Each row of a before or after table is a point. One or more steps were done to the points. Then noise was added and the rows were shuffled. The steps act on how far a point lies along the listed directions, d1 being the first. Write out the steps. A step turns or swaps two directions, mirrors them in a line or flattens them onto one, adds a multiple of one to another, or multiplies one. Angles are multiples of 10 degrees, from the lower direction toward the higher: turns from -170 to 170, lines from 10 to 170 but not 90. Use the fewest steps. Two steps may share a direction if one is a turn and the other turns, adds or multiplies; they go together, in the order done. Otherwise the lowest direction goes first.

Directions:
(1): [29 41]
(2): [-41  29]
Before, 11 rows:
[[ 36  12]
 [ 38  10]
 [ 31  13]
 [ 34   6]
 [-36  57]
 [  0 -18]
 [ 16   6]
 [ 21  22]
 [ 26  14]
 [ 33   8]
 [  2  26]]
After (11 x 2):
[[-23  31]
 [ 59  33]
 [-21  29]
 [-20  21]
 [ -6  27]
 [ -5  14]
 [-29  27]
 [-24  26]
 [-15  23]
 [ 13  21]
 [ -6 -17]]
Steps: mirror d1 and d2 in the line at 20 degrees

Directions:
(1): [ 56 -18  19]
(2): [-5 38 49]
Before:
[[ -8  14   6]
 [ 17   8  29]
 [  4 -15 -17]
 [ 16  -9  -8]
 [ 39  16  32]
 [  5  -2   0]
 [-21   6  -7]
 [ -8  13  -7]
 [ 33 -23  -7]
 [-10  26  18]
 [ -6 -10   6]
 [ 31   2   5]
 [ 11  13  42]]
After (13 x 3):
[[ 10  20  39]
 [  4  -2  -1]
 [  3  30  59]
 [-15   4  -4]
 [ -6  19  13]
 [ -5  13  -4]
 [ -8  37  33]
 [ -6 -10   6]
 [ 12 -13 -15]
 [  4 -23 -29]
 [ 22   5   4]
 [ 25 -28 -21]
 [ 26  32  43]]
Steps: multiply d1 by 0.7; multiply d2 by 1.6

Directions:
(1): [-46  31 -30 -28]
(2): [ 34  -2   2 -60]
(3): [ 35  17 -54  18]
(4): [15 59 31  7]
Before, 13 rows:
[[-19  -4   2   9]
 [  0  14  13  12]
 [  7 -16   3  -6]
 [ -2  13 -14  -6]
 [  0  -9   3   5]
 [ -6  13 -16  22]
 [ 17   9  23 -11]
 [  1 -20 -11   2]
 [  2  -4  28   4]
 [  5  -2  14   3]
 [  4  -4  -3   0]
 [ 11  -9   1 -18]
 [ 13  21   0 -23]]
After:
[[ -5 -10  -6   2]
 [ -7   2  31   7]
 [ -2 -22   5 -15]
 [ -4  59   4   9]
 [-12 -57 -28   0]
 [  7 -19  -8  -2]
 [-16  14   6  -1]
 [ 33  18   4  -1]
 [ 20  44  33   4]
 [ 25  60  10  12]
 [ 17  14   4   5]
 [ -1 -28 -28   2]
 [ -5  -6 -28   3]]
Steps: turn d1 and d2 by -40 degrees; turn d2 and d3 by 110 degrees; multiply d4 by 3

Directions:
(1): [ 10  60  -1 -21 -15  -4]
(2): [-36   7  -2 -26  35  33]
Before, 12 rows:
[[  0 -18  -4  23 -14 -18]
 [ 11  55  -8 -22 -16   5]
 [-21 -54  11  22  11  22]
 [ 23  -2   2  18 -25 -18]
 [  7  41   6 -16  -5 -11]
 [-13 -10   0 -31  11  28]
 [ -9 -55  -1  22  12  -7]
 [ 35  25   4   0 -41 -33]
 [-22 -34  -5  -6   6  23]
 [ 39  32   6   3 -44 -21]
 [  5  21  -1  -9   3  -1]
 [-19   6  -1  -7  12  11]]
After:
[[ 12  30  -6 -15 -29  -5]
 [ -6  50  -4 -26   2   2]
 [  9 -54  -6  30  -4  -2]
 [  9   4   2  10 -20 -14]
 [ 24   2   0 -10 -31  -9]
 [-25 -11  -1  -7  22  17]
 [-20 -53   2   1  28  32]
 [  5 -18  -1   7   6  -9]
 [-24  12  -5  -7  15  12]
 [ -1 -37   7  15   5 -12]
 [-27 -48  -2  -3  32  21]
 [  0  60   8 -15 -22  12]]
Steps: turn d1 and d2 by -160 degrees
